Each row is a point. Each copy is the shape, with its points in the same order, stretched, turned, moved and blurred by noise. Say if it was mirrored as well.
In the rows, zero is written as 128.

Shape (6 x 3):
[[ 68 106 179]
 [103 168 138]
 [174 121 108]
 [ 98 136 152]
 [172 128  63]
 [ 75 129 130]]
Copy 1:
[[ 81  96 191]
 [ 84 158 135]
 [156 124  99]
 [ 92 128 152]
 [140 122  52]
 [ 69 109 135]]
Copy 1 is: only turned
Copy 2, 6 rows:
[[187 103 170]
 [168 160 111]
 [ 79 154 131]
 [164 133 147]
 [ 62 148  89]
 [174 118 121]]
Copy 2 is: mirrored
Copy 3:
[[ 54 107 160]
 [ 89 161 116]
 [167 122 118]
 [ 93 132 132]
 [172 108  69]
 [ 71 129 110]]
Copy 3 is: only turned

Shape:
[[189 103 176 127]
 [200 150 182 142]
 [120 138  97 103]
 [107 169  95 142]
 [139 130 129  77]
 [151  87 117  93]
 [ 59 118 134 118]]
Copy 1:
[[206 140  92 111]
 [203 181 126 105]
 [102 107 134 115]
 [ 90 142 162 145]
 [129 117 109  77]
 [153  83 102 107]
 [ 71 135  75 146]]
Copy 1 is: mirrored
Copy 2:
[[180 109 201 143]
 [188 159 205 148]
 [126 134 106 101]
 [108 169  96 129]
 [147 125 142  81]
 [150  84 138 107]
 [ 62 124 136 108]]
Copy 2 is: only turned
Copy 3:
[[176  70 184 175]
 [207 112 193 177]
 [129 137 122 109]
 [131 183 126 146]
 [147 110 147  97]
 [143  72 123 128]
 [ 67 133 159 127]]
Copy 3 is: only turned

Shape:
[[201 168 103 122]
 [113  99 146 125]
 [141 137  74 186]
 [174 138 155  77]
 [132  75 157 136]
 [121 115  80 157]
 [ 92 126 143 168]]
Copy 1:
[[195 170 122 123]
 [128  78 161 141]
 [129 139  83 177]
 [192 121 181  93]
 [144  65 168 170]
 [124 102  90 159]
 [ 83 108 151 164]]
Copy 1 is: only turned
Copy 2 (7 x 4):
[[190 170  88 149]
 [116 109 172 132]
 [108 117  49 150]
 [188 156 179 127]
 [117  96 183 164]
 [104  99  92 128]
 [ 70 131 149 153]]
Copy 2 is: only turned
Copy 3:
[[154 121  34 100]
 [145 113 153 114]
 [136 137  77 180]
 [159 104  96  56]
 [161  83 158 122]
 [155 145 111 166]
 [101 118 147 146]]
Copy 3 is: mirrored
Copy 4, 7 rows:
[[200 163  99  89]
 [111 113 145 164]
 [135 137  57 155]
 [167 142 176  98]
 [139  99 156 184]
 [117 114  78 152]
 [ 91 151 115 179]]
Copy 4 is: only turned

Shape, 12 rows:
[[121  88  88 159 104 149]
 [141 123  77 118  59 154]
 [120  93 170  97 197 137]
 [125 138  90 147  93 155]
 [158 145  85 154  97 127]
 [131 151  98 176  93 138]
 [141  62 137 142  69 159]
 [170 148  79 154  78 144]
 [105 102 190 111 138 172]
 [110 122  85 130  81 150]
 [100  86 192 101 149  95]
 [160 127  81 144  93 143]]
Copy 1, 12 rows:
[[104  82 104 153  81 119]
 [ 96 114  71 110  37 119]
 [135  78 169  81 166 177]
 [112 131  85 138  77 124]
 [136 137  84 129  76  89]
 [125 149  99 154  76 101]
 [115  71 145 131  31 152]
 [142 137  73 131  52  99]
 [118 108 170 105 111 206]
 [ 85 114  84 131  69 124]
 [ 92  96 209  80 132 147]
 [134 116  83 125  69 105]]
Copy 1 is: only turned
Copy 2 (12 x 6):
[[162 115  64 150 108 119]
 [144 110  67 110 110 181]
 [148 209 154 130  98  68]
 [133 130  79 152 118 165]
 [134 109  93 146 158 163]
 [120 106  90 175 136 162]
 [183  94  97 127  67 128]
 [143 101  87 140 151 191]
 [144 182 149 147  52 113]
 [128 127  65 136 101 153]
 [108 153 158 115  79  52]
 [154 111  84 133 141 166]]
Copy 2 is: mirrored
Copy 3 (12 x 6):
[[110  89  91 167 145 104]
 [133 138  46 157 125  90]
 [150  73 167  55 166 144]
 [116 144  82 165 144 125]
 [117 139  96 162  93 131]
 [112 147 107 182 124 135]
 [173  78  96 170 158  75]
 [135 140  70 177  87 129]
 [174 110 153 102 206 120]
 [111 132  70 155 150  96]
 [147  91 187  76 161  84]
 [124 123  79 157 107 123]]
Copy 3 is: mirrored

Shape, 14 rows:
[[118 124 126 102 130 139 103 181]
 [ 94 141 118 130  79 147 118 116]
 [114 151 175 189  96 192 131 131]
 [103 149 143 103 180  81 108 140]
 [118 177 123 176  79 145 154 148]
 [163 120 122 181  82 175 172 124]
 [128 155 114 135 115  86  87 184]
 [ 74 167 116 112 184 106 113 171]
 [173 101 181  65 107  95 109 159]
 [133  83 187  93 116  60  92 178]
 [129 154 123 162  97 139  96 116]
 [131 154 132 174  78 142 146 113]
 [ 83  83 152  93 153  69 113 177]
 [181  66 142 121 112  77  65 156]]
Copy 1, 14 rows:
[[137 117 125 113 153 167 107 164]
 [ 89 113  89 105 124 161 148 134]
 [ 74 173 147 119  98 157 183 156]
 [117 140 111 134 202 109  99 131]
 [ 84 109 124 114 117 121 189 180]
 [124 113 138 142  57 151 190 153]
 [106  78 147 121 175 140 102 169]
 [116 125 105 129 226 128 128 163]
 [167 120 137  96 106 106  43 132]
 [122 125 127 127 131  94  24 170]
 [ 77 114 135 123 129 152 145 129]
 [ 75 117 123 117  90 124 174 151]
 [129 140  81 147 176 115  45 182]
 [130  90 156 154 104 139  30 132]]
Copy 1 is: mirrored
Copy 2, 14 rows:
[[112 145 112 133 177 128 100 142]
 [ 87 115 132 100 110 111 135 121]
 [ 82 126 125 170  72 155 163 105]
 [150 199 104 105 140  98  54 170]
 [ 82 123  99 141 106 106 181 141]
 [132  85 120 159 101 154 191 129]
 [122 168  95 148 182  62 116 134]
 [104 184  60 109 146 108  56 161]
 [171 171 191 137 191 116 100 172]
 [156 168 183 159 188  76  51 173]
 [118 143 118 134 105 107 152  94]
 [114 119 124 136  85 110 171 126]
 [140 147 133 125 167  85   9 188]
 [204 146 170 177 194  86  89 115]]
Copy 2 is: mirrored
Copy 3, 14 rows:
[[129 106  82 132 152 168 120 121]
 [113 154 126 141  84 134 135 107]
 [140 129 179 205 104 161 176  79]
 [119 141 104 129 195 105  77 130]
 [128 155 128 187 113 121 198  80]
 [142 121 168 162  93 135 220 124]
 [131 127  51 175 139 114 120 111]
 [ 82 155  86 152 206 135  98 116]
 [197  66  96  76 142 114 102 111]
 [155  45  87 100 141 103  72 104]
 [139 158 122 189  88 121 140 118]
 [136 149 149 175  96 108 178 103]
 [ 90  76  94  93 174 116  68 123]
 [168  53  79 136 102 106  91 157]]
Copy 3 is: mirrored
Copy 4 (14 x 8):
[[ 99 148 110 133 157 168 114 122]
 [ 98 158 125 142  93 137 160 128]
 [143 161 192 182 123 163 169 116]
 [ 96 139 139 137 171  98  74 159]
 [136 135 165 163 103 153 167 181]
 [169 107 163 144  82 161 168 117]
 [113 132  89 179 163 136 122 176]
 [ 69 135 148 143 164 143  72 170]
 [160 147  72 102 203 110 145 118]
 [115 122  78 132 230  91 157 116]
 [127 152 121 189  97 137 134 132]
 [144 130 157 161  89 128 162 148]
 [ 58 107 111 114 206  96 124 110]
 [147  99  35 167 192 107 142  85]]
Copy 4 is: mirrored

Shape (14 x 9):
[[ 88 150 202  95  99 130 147 111  99]
 [118 112 117 109 176 151  79 105 167]
 [117  93 200 114  99  90 140 185  89]
 [123 121 222 126 118 101 151 182 129]
 [142 139 136 173  84 102 120  63 132]
 [136 161 156 110  59 106 128 134 143]
 [ 94 113  92 141 157 135 113  82 164]
 [131 152  47 103 164 181 150 115 145]
 [118 117  95 114 177 182 137  96 117]
 [145 118 178  81 113  92 113 137 109]
 [118 142 192 121 124  80 113 140  71]
 [100 191 129 152  86  57 115  96 141]
 [133 127 115 109 179 111 152  66 155]
 [ 86  87 172  83 104  96 153 134  92]]
Copy 1, 14 rows:
[[102 109 182 159  52 127 117 122 111]
 [103  67 105 117 180  97 104 135 174]
 [153  99 174 143  88 145 138 199  62]
 [152 119 200 150 108 132 145 196 100]
 [180  85 151 147 128 190 117  76 157]
 [178 143 143 141  73 141 116 135 142]
 [ 94  71 103 105 169 160 120 109 182]
 [ 61 148  56 135 178 122 140 103 157]
 [ 57  86  91 156 173 122 139 104 136]
 [164  93 158 121  97  99 127 142  89]
 [147 106 190 138 107 134  97 134  70]
 [170 149 166  94 104 190  82  88 155]
 [102  89 132  92 173 123 167  77 154]
 [111  74 154 112  59 146 143 154  73]]
Copy 1 is: mirrored
Copy 2:
[[ 63 146 173 174 125 149 172 129 104]
 [135 135 132 132 192 151  74  65 179]
 [ 77  66 166 183 147 102 173 167 107]
 [ 85 112 177 186 180  85 187 160 112]
 [165 143 138 168  86 108 144  78 121]
 [117 151 150 164  98 110 159 164 153]
 [130 143  93 147 159 132  98  41 178]
 [144 165  46 101 169 169 110 107 170]
 [135 132  89 123 180 183 115  74 138]
 [101  98 177 132 138 117 141 144 124]
 [ 85 101 167 165 132  99 130 143  66]
 [109 174 120 173  80  61 115 114 127]
 [127 150 117  95 171 107 144  46 146]
 [ 54  80 149 156 128 129 172 119 131]]
Copy 2 is: only turned
Copy 3 (14 x 9):
[[109 160 190 103  66 120 115 103  94]
 [156 139 102 116 178 134  94 107 145]
 [116 101 195  92 102 111 146 189  94]
 [119 141 215 101 119 133 151 184 112]
 [183 139 128 156  69  74 142 106 159]
 [158 158 138 119  54 145 138 141 135]
 [122 143  92 144 151 111 128  94 161]
 [125 168  27 138 154 163 140  77  82]
 [126 142  85 129 165 128 122  68  77]
 [159 125 154  71  98 109 117 157 107]
 [140 138 181 110  90  79 104 169  87]
 [136 192 115 149  58  83 122 159 171]
 [135 176  99  92 156  79 156  84 125]
 [ 86 100 169  74  90  94 136 137  97]]
Copy 3 is: only turned
Copy 4 (14 x 9):
[[ 67 153 171  99  76 158 153  95 124]
 [139 140 124 139 149 152  66  87 187]
 [ 95  76 197  88  75 115 140 142 117]
 [100 122 224  95  97 105 135 132 124]
 [115 172 100 207  89 137 160 115 130]
 [107 176 136 113  68 133 164 143 163]
 [110 156  87 172 151 129  66  93 158]
 [136 184  40 106 177 159  78 116 146]
 [132 152  83 126 160 167  75  84 115]
 [117 102 160  93  92 146 161 106 160]
 [ 74  97 175 123 100 166 168 135 138]
 [ 59 188 110 176 113 139 164 151 184]
 [115 165  94 151 176 125 121  61 146]
 [ 67  85 147  87  81 116 131  97 120]]
Copy 4 is: mirrored
